Each row is a point. A path goes straight from each point to the next, and from the last back to the first. The post is the endless flat space through its rows: a point in 2 columns, a line in 3, a plane in 4, and so on, so that a path can go around it. How many times does the path go around the post? Going back the other way cancels.
(in the rows, 128 means zero)

Post, 2 rows:
[[170 108 116]
 [103 123 109]]
Path (22 x 3):
[[166 124  93]
 [ 79 115  92]
 [ 87  57 131]
 [159  75 165]
 [168 132 163]
 [147 164 110]
 [106 152  42]
 [133  87  74]
 [188  80 125]
 [136  98 160]
 [122  64 133]
 [ 95 106  92]
 [ 87 129  52]
 [206 113 102]
 [ 71 109  80]
 [112  67 115]
 [168  93 153]
 [101 175 161]
 [167 159 122]
 [176 155  68]
 [197 153 105]
 [155 148 116]]
Times around: 2

Post, 7 rows:
[[118  97 134 137 186 193 182 132]
 [111  60 180 217 111  29 128 163]
 [160 136 125 106  81 137 145  98]
 [131 124 100 129 142 142 102 127]
 [ 97 134 132  99 126 117  65 161]
 [167 104 143 115 142 156 135 105]
 [177 145 122  97 134 122 148 110]]
Path, 25 rows:
[[116 119 169 140 124 129 127 134]
 [112 127 140 154 102 119  92  80]
 [112  96 146 100 161 138 153 109]
 [150  71 128 139 150 141 101 123]
 [148 107 112 150  96 152 149 117]
 [165 126 131 109 113 145 167 125]
 [189 124  86  83  80 127 100 106]
 [132 116 145  87 178 164 162 129]
 [151 137 177  62 108 132 130  78]
 [123 114 151 134 127 160 118 119]
 [203 160 135 101 123 112 186  83]
 [ 98 114 135  97 136 164  71 120]
 [143 106 172  66 109  69 112 127]
 [126  92 132 117 149 176 134 133]
 [112 120 126 117 148 196 186 143]
 [143 105 155 164 156 144 115 145]
 [165 157 110 154 156 100 174  97]
 [117 121 154 113 119 133 177  78]
 [102  63 150 146 121   7  91 187]
 [156  65 121 140 207 176 103 139]
 [170 140 107 118 105 112 119 140]
 [158 104 171  85 135 107 143 143]
 [121  63 154 116 173 166 110 131]
 [173  95 127 127  96 141 145 126]
 [133  80 113 226 125 101 125 138]]
Times around: 2

Post, 10 rows:
[[116 109 110 124 147 202 131  76  98 134 149]
 [133  91 131  88 133 161 121 131 101 105  65]
 [173 175 104 173 118  99 161 147 115 116 138]
 [ 92 119 160 150 146 105 134 174 127 173 143]
 [143 107 127 118 147  86 114  86 127 107 118]
 [125 140 139  81 115 130 125 128  90 141  99]
 [ 99 154  90 100 149 207 113 122  89 114 138]
 [148  71 100  94 110 114 164 118  96 130 140]
 [170 120  85 134 112 122 157 125 123 171  97]
 [119 102  96  63 115 187 158 148 130 127 140]]
Path:
[[181 124  70 155 127 161 159 115 152 176 122]
 [131 110 154  90 122  93 116 162 108 151 138]
 [124  71 148 136 174  93 116 128 131 100 120]
 [114 123 162 119 155 182 132 109  57 127 187]
 [152 128 172 163 132 151 126  89 125 136  99]
 [ 98 180  60  75 130 181 107 135 176  79 150]
 [126 175  85 109 108 137 151 114 122 152 128]
 [200 144  77 104  93 144 189  97 119 112 130]
 [182 154 186 148 109  51 162 169 126 145  65]
 [166 113 179 182 119 156 172 135 115 168  28]
 [ 73 190  93 141 128 189 142 175  94 100 194]
 [107 122  82 108 138 170 104 158  90 152  94]
 [138 100 141 125 156  98 103  92  79 116 176]
 [106  82 108  71 154 196 148 187 161 136 128]
 [ 84  93 158 101 152 195 142 157  81 158  46]
 [ 87 101 106 125 147 141 137 129 131 130 114]
 [135 126  89 144  96  99 132  54  47 128 179]
 [147 195 136 154 102 169 146 173 128 179 121]
 [122 131 130  45 147 143 115 110 156  97 150]
 [113 139 112  70 164 126 123 163 124  61 138]
 [112 101 121 134 141 177 143  88  68 107 156]
 [146 103  97 151 121 176 171 120  85 110  96]
 [150 146  83  94 119 167 171 137 125 125 124]
 [133 139 170  80 153  90 108 133 127 124 111]
 [170 129  97  82 107 147 137 147 156 166  97]
 [127 103 150 137 155  83 100  69 165  86 157]
 [ 82  99 150  70 130 173 112 100 104  96 127]
 [ 87  79 153  53 143 140 108 132  82 128  78]
 [202 141  60 164  89 186 249 169  89 172 161]]
Times around: 0

Post, 13 rows:
[[150  63 132 135 175 124 145 166  82 140 107 117 187 170]
 [130  97  99 194 161 141 172  76  93 178 116 157 102 111]
 [ 97 132 148  91 200 119 136 168 140  55 144 152 182 103]
 [147 139 166 129 106 139 145 101  98 174 160 132  96 112]
 [ 76 113 168 114 113 153 129 148 138  54 123 123 113 113]
 [145  95 150 142 118 132 120 108 167  85 152 124 163 131]
 [184 106 147 139  81  85 129 127 108 154  99 171 118 122]
 [165 130 109 100  66 122 156  74  91 179 129  88  44  99]
 [142  95 112 101  76 158 131  79 108 187 115 179  98 159]
 [132  86 134 147 112  84 154  71 111 177 108 160  90 187]
 [113 169 138 127 143 138  77 138 101  75 137 118 156 109]
 [143  99  94 127 132 113 118 161  70 137 185 145 139 125]
 [ 64 175 126 116 113 115 120 166 167  83 139 141 202 122]]
Path, 22 rows:
[[153  77 165 107 159 192 143 178  31 129  76 151 137 166]
 [ 65 129  76 111 126 184 126  94 107 168 129 141  92 162]
 [142 120 207  74 118 134  80 194 106  75 159 117 182 108]
 [192 137 142 152  97  22 143  60 169 163 138 248 185 123]
 [100 128 125 120 179 147 146 143  22 118  79 128 139 181]
 [173 146 193  96  70 213  88 191  84 118 125  99 128 131]
 [184  94 190 143 157 135 174  52 106 118 129 175  66  99]
 [ 95 121 199  45 162 148 139 140  53  57  96 112  63  67]
 [141 116 212 158 149 122  69  85  96  96 105  84  39 119]
 [169 108 152 149  93 125 128 114 104 154 105  82  80 154]
 [182 123 202  96 132 176 174  80 167 114 123 138 163 133]
 [138 102 242 126 125 136 135  68 155  95 119 115 167 198]
 [152 119 147 107  64 116 144 188  89 115 109 203 119 130]
 [112 176 119 150 173 102 143 112 100 137 165 125  83  65]
 [122 191 168 167 157 139 103  92 115 154 130 111 151  98]
 [117 151  75  95  44 146  75  49 102  94 138 110 117 118]
 [122 123 139 164  87 125 137  53 103 179 163 174 146 143]
 [166  86  84 149 137  57 132 157  78 126  92 107 133  70]
 [170  47 101 119 156 139 159 111 109 163 132 122 108 135]
 [119 138  65 212 124 158 155  56 119 149 186  61 110 122]
 [154 105  74 138 142 141 154  34  89 148 140 176 100 123]
 [173  14 217 204 160  57 201 126 138 102  68 161 164 160]]
Times around: 0
